Rows are points. To make a cloud, some directions were put in groups of two or more. Within a group, all points are equally far from the middle, so they leave a hole (a ring in 2 directions, a hollow ball in 3). The other directions are filled evenly. Then the cloud was stretched, turned, moved and blurred a little. Count the holes, and give their numbers of directions, smallest first.
In the rows, zero is written as 128.

Cloud, 15 rows:
[[154  76]
 [118 105]
 [132 124]
 [122 120]
 [183  86]
 [148 178]
 [143 102]
 [142 114]
 [100  89]
 [161  90]
 [143 128]
 [ 84 117]
 [142 173]
 [148 171]
 [140 129]]
Holes: 0

Cloud, 22 rows:
[[156 175 129]
 [109 155 143]
 [113  74 144]
 [130 175 120]
 [155 158 101]
 [ 85 150 159]
 [ 98 140 110]
 [120  90 160]
 [140  85 141]
 [141 112 110]
 [ 94 123  83]
 [ 89 137 172]
 [133  93 105]
 [128 112 155]
 [181 143 154]
 [113 123  98]
 [114 103 186]
 [ 89 125 133]
 [133 184 136]
 [107 130  77]
 [116  59 126]
 [115 126 153]]
Holes: 0

Cloud, 29 rows:
[[108 132 102 117]
 [130 101 155 168]
 [102  79 139 123]
 [111 154 147 170]
 [107 119 183 112]
 [115 113 185 121]
 [165  98 157 100]
 [ 91  98 144 103]
 [ 99 121 102 120]
 [ 86  98 180 138]
 [125 136 142  92]
 [149 138 157 138]
 [ 97 103 173 168]
 [ 96 116 115 102]
 [ 65 131 122 130]
 [ 69 125 147 104]
 [ 90 110 174 106]
 [148  96  92 153]
 [132 123  88 127]
 [111 112 185 157]
 [112 136 191 135]
 [122 105 109 164]
 [ 89 112 185 116]
 [104 111 113  98]
 [119 129 137 177]
 [111  98 152  94]
 [ 98  90 163 157]
 [144  70 114 150]
 [149 100 112 165]]
Holes: 1 (3)

Cloud:
[[174 122 150 135 107 164 152 150]
 [187 127 134 125 141 141 132 133]
 [102 169 110 151 129 140 190 150]
 [108 105 150  99 164 115 152 126]
 [100 132 130  64 103 106 137  87]
 [115 157 144 114  98 187 173 138]
 [111 144 106 124 179 150  96 106]
 [125  97 114 179 173 160 102 112]
 [149 184  86 137  89 149 158 132]
 [ 79  99 107 153 129 133 142  61]
 [ 93  70 157 124 140 117 119 139]
 [ 96 118 102 145 162  99 108 136]
 [123 130  99 176 103 191 142  92]
 [162 113 116 184 145 155 112 140]
 [118 156 135 114 114  95 140 152]
 [159 137 123 192 100 163 160 144]
 [ 92 135 141 100 103 167 115 155]
 [189 120  96 125 131 132 133 130]
 [150 124  66 130 106 134  78  91]
 [190 150  96 115 114 133 148 132]
 [100 120 108 190  97 110 129  99]
 [ 93  98 109 108 141 133 173 144]
 [171 119  83 130 151 152 106 102]
 [ 88 127 133 135 150 178 160  88]
 [136 102  64 117  98 128 149 106]
 [167 108 109 125 118 133 176 133]
 [124 148 107  75 115 136 133  63]
 [114 131 166 108 151  94 153 100]
 [118 120  66 118 118 137 176 141]
 [115  62 117 136 127 112  83 105]
 [105 143  65 142  81 155 111  86]
 [123  85  87 106 116  96 106 129]
 [129  94 143 172 103 160 165 173]
 [ 65 120 159 149 131 156 169 139]
 [117 123 182 115 128  99 117 106]
 [ 93 147  95 135  74 150 103 115]
 [ 96 104 142  96 142 105 135  74]
 [ 62 122 113 116 153 155 162 123]
 [171 126  82 117 148 148 142 128]
 [157 117  99 122 113 102 162 152]
 [172 126 162 155 131 121 128  96]
 [126  92  87 101  85 130 131  82]
 [122 140 140 167 130 151 210 145]
 [106 133 123 114 114 180 119 175]
 [129 101 176 123 134 144 111  99]
 [126 127  99 103 100 165 142  64]
 [ 86  88  89 118 129 159 149 160]
 [ 86 150 130 117  98 178 118 127]
 [142 135 104 166  57 152 135 133]
 [103  88 127 158 161 122 103 156]
 [146 126 148 180 134 120 184  99]
 [133 104 155 114 165 123 141  92]
 [107 108 135 109 166 171 106 114]
 [142 104  69 102  93 130  77 115]
 [107 169 116 151 162 128 138 137]
 [148 144  86 134  80 118  95 121]
 [156 110 154 174 156 109 110 104]
 [132 144 139 100  87  87 109 107]
 [151 162 135 101 137 113  98  93]
 [105  59 104 125 107 136 134 135]
 [183 130 127 171 114 139 144 149]
 [114 183 106 134 101 150 179 150]
 [101 141 123 140 120 204 162 149]
 [136 154 128 105  47 145 155 120]
 [122  99  76 100 130 155 144 161]
 [ 85 110 171  93 115 136 125 104]
 [114 119 143 117 150 139 110 173]
 [123 138  95  94 111 155 134  58]
 [140 117 103  70  93 124 143 163]
 [100 120  87 119  88 194 155 166]
 [129 111 151 163 175  97 111 122]
 [ 94 154 132 159 149 167 131 145]
 [120 114 114 190 108 164 179  94]
 [138 177 130 137 159 127 123 106]
 [ 92 128 145 127 151 135  87 134]
 [101 165 152 108  93 107 155 108]
 [110 111 140  91 156 105  82  92]
 [160 117 145 137 177 128 110 118]
 [147 113  71 141 149 177 115 131]
 [165 119  99 157 148 109 150 142]
 [151 118  69 137 127 174  94 107]
 [149 116 116 138  76 165 131 179]
 [166 127 115 148  85 130 178 101]
 [153 142 100  64 131 152 120 135]
 [137  74 139 150 148 165 122 138]
 [150 123 102 110  73 118 178 142]
 [ 97 122  63 115  66 171 145 120]
 [ 99 167  83 148 119 171 165 154]
 [106 107  82 137 127 155 113 178]]
Holes: 2 (4, 4)
